Each row of a before or after table is a point. One or more steps were done to the points. Then noise was added and the rows were shuffled. The steps act on columns, c1 being the first. Name the steps. A step turns or swaps two columns, mirrors them in a line or flattens them onto one, adds a multiple of one to another, or multiplies or shifts one. Angles are multiples of 10 degrees, from the lower column toward the higher: turns from -170 to 170, lines from 10 to 170 but not 90. Use the fewest steps. Two steps may share a column if one is a turn and the other turns, adds or multiplies; they go together, in the order done. Otherwise the lowest column goes first.

Before, 8 rows:
[[ -4 -18]
 [ 12  43]
 [ 18 -25]
 [-34 -13]
 [ 33  29]
 [ 13 -41]
 [-27  45]
 [ -7  37]]
After (8 x 2):
[[ 34  40]
 [-27  38]
 [-34 -25]
 [ 12 -35]
 [ 18 -19]
 [ -4 -20]
 [ -7  36]
 [ 15  46]]
Steps: add 0.3 times c1 to c2

Before (10 x 6):
[[  0 -15   8  -9 -43   8]
 [ 27 -10  43 -32 -10  14]
 [ 14 -12 -23   7   8 -21]
 [-69  42 -34  11  13 -14]
 [ 13  15 -25  14  59  -5]
 [-56  18 -21  10   9 -37]
 [-63  18 -34  28   5  10]
 [ 35 -31  46  14   1  -3]
 [-43  36  -6  22  11   0]
 [ 23  33 -23  31  15 -26]]
After, 10 rows:
[[-45  41   4  23  12  -5]
 [ 34 -52 -36  13   2  30]
 [ 11  24  25  17  60 -11]
 [-59   7  41  10   8  15]
 [ 14 -14  32   7   7   3]
 [  0 -13 -14  -8 -41  -2]
 [ 25  31  34  31  13   5]
 [ 29 -21 -42 -32  -8  16]
 [-70  48  36  11  15 -10]
 [-64  38  19  28   6 -31]]
Steps: turn c3 and c6 by 140 degrees; add -0.7 times c6 to c2

Before:
[[ 59  46  13   7  -2  -6  31  -4 -51 -50 -25]
 [ 12  19  17  29 -22 -15  44  -8 -51  32   4]
 [  0 -19 -45 -41 -36  45 -21 -55   3  12 -31]
 [ -6 -34   9 -15   9   2 -11   8 -11  26 -13]
 [  8 -61 -31 -42 -46  41  -8 -22  35  10  -7]
 [  6  20   9 -10   9 -28   7  24  -9  48  35]
 [ 79  12   4  17 -14  10  14 -40 -34   4 -33]
 [  1   4  33 -29  18  -5  40  30   7  58 -12]
 [ -2  15  52  -3   4  -8   9   2  11  25   6]]
After:
[[ -4   4  34  13 -40  -5  40  28 -27  57 -12]
 [ -4  22   8  12 -40 -28   6  22  -2  47  35]
 [  3 -61 -33   1 -56  40  -9 -22 -56  10  -6]
 [  2  20  17  20 -54 -15  44  -8  55  31   4]
 [  1  15  54  -6 -22  -5   9   2 -11  24   5]
 [ -2 -33   7  17 -17   2 -10   7  -3  29 -13]
 [ 11  12   5  15 -18  11  15 -52  33   3 -35]
 [  9 -19 -44  24 -47  43 -21 -54 -33  10 -31]
 [  2  46  12  34  49  -5  33 -16  40 -50 -25]]
Steps: flatten c1 and c8 onto the line at 100 degrees; turn c4 and c9 by 130 degrees; add -1 times c10 to c5
